Rows are points. To make a cloud, some directions were put in groups of two or more. Within a group, all points are equally far from the middle, so they leave a hole (a ring in 2 directions, a hollow ball in 3). The other directions are filled evenly. Then the cloud was stretched, turned, moved and blurred a little. Count the holes, and give their numbers of directions, smallest first.

Cloud (19 x 3)
[[ 39  -8  14]
 [-34  11  20]
 [  0  -6  36]
 [-54   0 -16]
 [ 10  22 -27]
 [  4  30  -7]
 [-21  25 -10]
 [ -5  34  23]
 [ 10 -18  -9]
 [ 21 -17 -40]
 [ 58  11  10]
 [ 21  35  12]
 [-20  26  -4]
 [ -7   5  53]
 [ 61  10  18]
 [-40  12   6]
 [ -2  16 -49]
 [ 43  16 -11]
 [-17  20  53]]
Holes: 1 (2)

Cloud (30 x 4)
[[ 15 -13  -2 -39]
 [ 42  15   0  34]
 [ 29  14 -14  23]
 [ 49 -18  26 -14]
 [ -1  -5  46 -14]
 [ 16  20  28  37]
 [  4 -13 -28  19]
 [ 27  12 -17  23]
 [ 22  28  32   8]
 [-69  14   0 -22]
 [ -8 -25  21  45]
 [-57  17 -12 -25]
 [-38 -29 -16  19]
 [ 12  27  -3 -19]
 [-44 -40  16 -23]
 [  6  20  41   0]
 [ 21  30   1  -7]
 [ 19   0   3 -37]
 [-56  16 -16 -10]
 [-43  18  27   8]
 [ 33  27   3  19]
 [-44 -22 -12  24]
 [-41   4  -9 -46]
 [-55  14 -10 -36]
 [ 30  10  15 -28]
 [ 44   9  -4  35]
 [-10  -5  22  46]
 [-23 -45  17  20]
 [ 36 -30 -17  14]
 [ 23   5 -21  23]]
Holes: 2 (2, 2)

Cloud (46 x 6)
[[-60  16   7  54  -2  17]
 [  1  14 -25   7  -9  32]
 [ -7 -28  -6  28 -55  20]
 [-46 -26   5 -11 -41   8]
 [  1   3  -1  71  -8  -4]
 [-33  12 -30  42 -38  39]
 [  0 -26  10  -3 -43  24]
 [-20 -36 -14  30 -59 -13]
 [ 53 -39 -10  -4 -13   7]
 [ -2   1 -26  16 -32   5]
 [-42 -28 -47  11  -3  27]
 [-31 -27  -9  36  11   6]
 [ -8   1  44  33 -15  26]
 [-20 -26  13  28  21 -39]
 [  7 -42   7  49 -28  12]
 [  7  23 -21 -19 -12  40]
 [ 38 -16 -22  47 -17  14]
 [ 35  29 -16 -13   7   2]
 [-32  32   3 -12 -19  11]
 [  2  -4 -58  48  10  16]
 [ 26 -29 -53  15  35  27]
 [-38  -5  32  -9 -42 -24]
 [-22  -8  15  10 -62  -7]
 [-20   5   2 -25 -24 -14]
 [  1  47  -8  43 -11 -12]
 [-56 -26  -1  32  31  -3]
 [-10 -31 -37  63 -14  23]
 [ 11 -25 -17 -18 -19   1]
 [  0 -13  26  19  -3  21]
 [ 46 -13 -32   1 -23   9]
 [ 12 -55 -27  10   5 -28]
 [ 24 -25 -41   0  -2 -27]
 [-39   9  32  50   2  11]
 [ 10 -20 -43  10  -9  42]
 [ -5 -34 -64 -17  11  63]
 [ 21  20 -48  29 -19   3]
 [  4  31 -19  -5 -20  22]
 [-17   7 -16 -29  26 -22]
 [  5 -29 -38  25  16 -19]
 [  5 -23 -53  10  26  -8]
 [ 38 -15 -12 -33 -19  12]
 [ 31  -1   8 -12   7  16]
 [  0 -18 -40 -27 -14   6]
 [-52  -5 -41 -25  12  30]
 [  9  25  -2 -12 -12 -16]
 [ 29  14   2  19   9  -8]]
Holes: 0
